Rows are points. A path goes straight from each point to the next, and from the last back to the first. The post is the endless flat space through its rows: a point in 2 columns, a line in 3, a plane in 4, and so on, so that a path can go around it. Count how often the path circles the post. Going back the other way cancels.
In the rows, zero is written as 128.

Post (2 x 3)
[[138 169 127]
 [129  89 125]]
Path (26 x 3)
[[167 108  96]
 [174 116 156]
 [139 152 166]
 [101  89 138]
 [113 137  91]
 [149 112 101]
 [172 116 143]
 [154 126 162]
 [112 147 166]
 [118 111 120]
 [125  33  99]
 [171 163  98]
 [196 216 150]
 [123 135 153]
 [ 85 125 135]
 [119 101  72]
 [161 117 111]
 [138  55 145]
 [125 168 144]
 [106  54 118]
 [112 148  93]
 [142  47  74]
 [164  89 131]
 [131 166 157]
 [ 81 125 148]
 [ 91  66  90]]
Times around: 5

Post (8 x 9)
[[147 124 123 108  80 108  89 138 102]
 [139 107 113  90 127 150 141 159 110]
 [ 93 162 160 174 187 108 128 147 127]
 [127 105 136  96 117 138 138 109 106]
 [153 139  90 140 124 141 148 151 147]
 [154  64 106  80  84 101 142 127  85]
 [147  69 150 119 110 153 140 140 113]
 [ 70 159 145 145 138 127 132 168 178]]
Path (30 x 9)
[[103 153 136 119  71 120 151 158 151]
 [121 137 114  76 217 114 172 188  86]
 [150 106 137 106 133 176 139 126 132]
 [115 131 135 120 157 117 134 197 118]
 [118 153 119 111  82 115 115 121 127]
 [167 162 102 108 145  73 130 151  56]
 [175  98 138 128 168 115 158 168 109]
 [128 112 119 107 192 121 145 167 138]
 [128 180 141 120 194 144 110 128  98]
 [194 164 122 142 207 159 153 132  68]
 [118 112 139  69 117 140 141 118  74]
 [116  27 142 131  81 155 187  96 132]
 [ 86  75 217 133 126 175  93  90 131]
 [155 132 116 132 122 170 119 148 192]
 [141 172 111 126 160 178 134 135 155]
 [109  27 130 133 139 117 170 121 152]
 [ 83 129 165 137 148 110  80 173  86]
 [171  65 126  96  47 152  99 107 104]
 [138  95  89  79 137 172 140 206 126]
 [149  29 137 117 134 190 164 174 148]
 [134 182 105 104  98  59  75 125 144]
 [198 143  90 130 182 132 171 158  90]
 [ 81 116  98  60 145 130 198 144 121]
 [ 68 164 164 141 169 160 135 162 111]
 [146  92 115 193  82  67  84 122 104]
 [ 80  29 165 129 138 189 228 133 126]
 [158 120 144 142 165 141 141 143  65]
 [138 107 136  98 103 120 160 142 106]
 [ 80 110 161 138 138 156 184 193 126]
 [104  85 159 164 160 146 157 163  95]]
Times around: 1

Post (17 x 18)
[[132 125  98 114 121 133 116  81 167  82 120 103 182 183 141  96  70 138]
 [123 171 131 144 109  96  92 102  96 184 162 134 155 139 102 154  62 117]
 [ 92 156 134 187 130  83  54 125  69 111 108 139 140 159  84 170  80 116]
 [136 129 132 110  74 108 154 172 112 130  81 143 113  92 110 108 140 134]
 [143  80 104 114  90 175  84  94 149 124 123 142 164 176 141 100  90  89]
 [130 153  95 149 104 169 175 165 175 130 102 128 111 134 161 144 159 110]
 [150 111  85 150 101 104 168 128 154 103 133 138 110 122 153 121 148  94]
 [121 127  60 112 116 148 192 156 113 123  97 114 109 118 127 140 192 115]
 [166 147 123 132 151 164  88  70 122 102 116 152 127 177 146 103  86 154]
 [133 123 160 115 148 114 126 133  92 147 115 107 139 126 102 143  95 102]
 [101 138 148 123 159 121 107 134  60 142 112 135 119  65  81 192  73 123]
 [140 106  80 144 105 169 146 163 133 105 147 140 166 171 195 127 139 132]
 [118 128 116  83 143 123 132 167 122 162 152 130  91  90  76 133 147 136]
 [ 92 152  99 179 114 149 163 123 113 131 141  95 132 144 182  73 164 119]
 [120 114 122 161 114 122 179 146  98 155 130 126  93 124  79 143 100 140]
 [149 150 108 165  77 199 142 131 143  81 170 125 160 135 150 103 158 107]
 [140 160 106 182 134 103  79 143  69 134 144 116 159 152 102 116  33 112]]
Path (28 x 18)
[[124  93 118  81 163 190 131 121 114 200 153 100 126 137  95  76 134 195]
 [ 88 162 111 185  77 141 134  94 158 186 164  51 133 156 176  68 154  88]
 [123 149 129 150  56 122 183 126 136 167 172  83 138 156 173 114 102  89]
 [132 141 105 106 165 110 122 160 126 150 165 134 111 122 167  78 149  99]
 [138 124 113 141 185 162 126 138  97 109  86 153 115 148  80 123  69 143]
 [157 118  86 141 119  78 174 160 109  79 160 103 163 164 138  60 130 188]
 [ 80 112  77 186  81 106  75 129 137 112 157 109 140 169 110 128 113 157]
 [134  88 138 135 160 156 126 124  43 141 218 135  90  96 128 134 118 146]
 [135 185  91 131 154  68 134  79 140 103 148 109 101 143  53 124  54 131]
 [ 61 118 121 227 144 149 162 135  18 192 102 155 100 158 116 147 100 120]
 [ 87 167  59 176 123 155 153  86 115 187 170 117 134 182 133 170 110  88]
 [111 149 175 122  81 148  82 133  66  93  95 145 149  56 153 155 157  79]
 [135 123  65 115 111  87 104 126 100 172 136 115 161 175 164 172  96 138]
 [167 197 115 162  62 108  65  95 142 122 122 138 168 119 184  70 147 132]
 [114 116  59 115 122 142 130 165 167 120  85 107 114 141 134 186 138  83]
 [ 87 168 115  51 217 156 141 137  91 208 195  64 172 175 188 104 111 192]
 [116  89 149 170 147 154 145 158 106 116 125 196  91 156 116 153 108 170]
 [131 156 173 193  44 176 138 141 127 104  59 159 192 153 133 155  91 136]
 [201  79  96 105 102 133 123 157 142 114 124 168 125 119 186  70 125 127]
 [144 138 119 115 146 111 120 119  94  76 143 106 113  90  86 101  80 181]
 [145 131 167  29 121 230  27 135 181 163 228 147 137 167  77  92 134 118]
 [110 125  59 123 102 131 173 125 140 118 150  86 165 133 104 115 145  57]
 [174  43  87 130 139 134 186 171 117 187 153 141 116 154 101 124  79 112]
 [147 144 113  97 128 162  83 122 145 122 117 117 189 121 126 131 146 124]
 [116 117  52 159  94 100 116  93 104  68 158  76 163 128 178 147 140  91]
 [220 219 150 207  55 161 153 101 144 109 171 163  93 141 120 147  67 143]
 [133 144 166 199 106 113 153 109 102 187 134 144 103 142 203  89 113  85]
 [143 130 161 115 109 160 127 112 146 107 171 154 164  80  95  87 128 109]]
Times around: 4
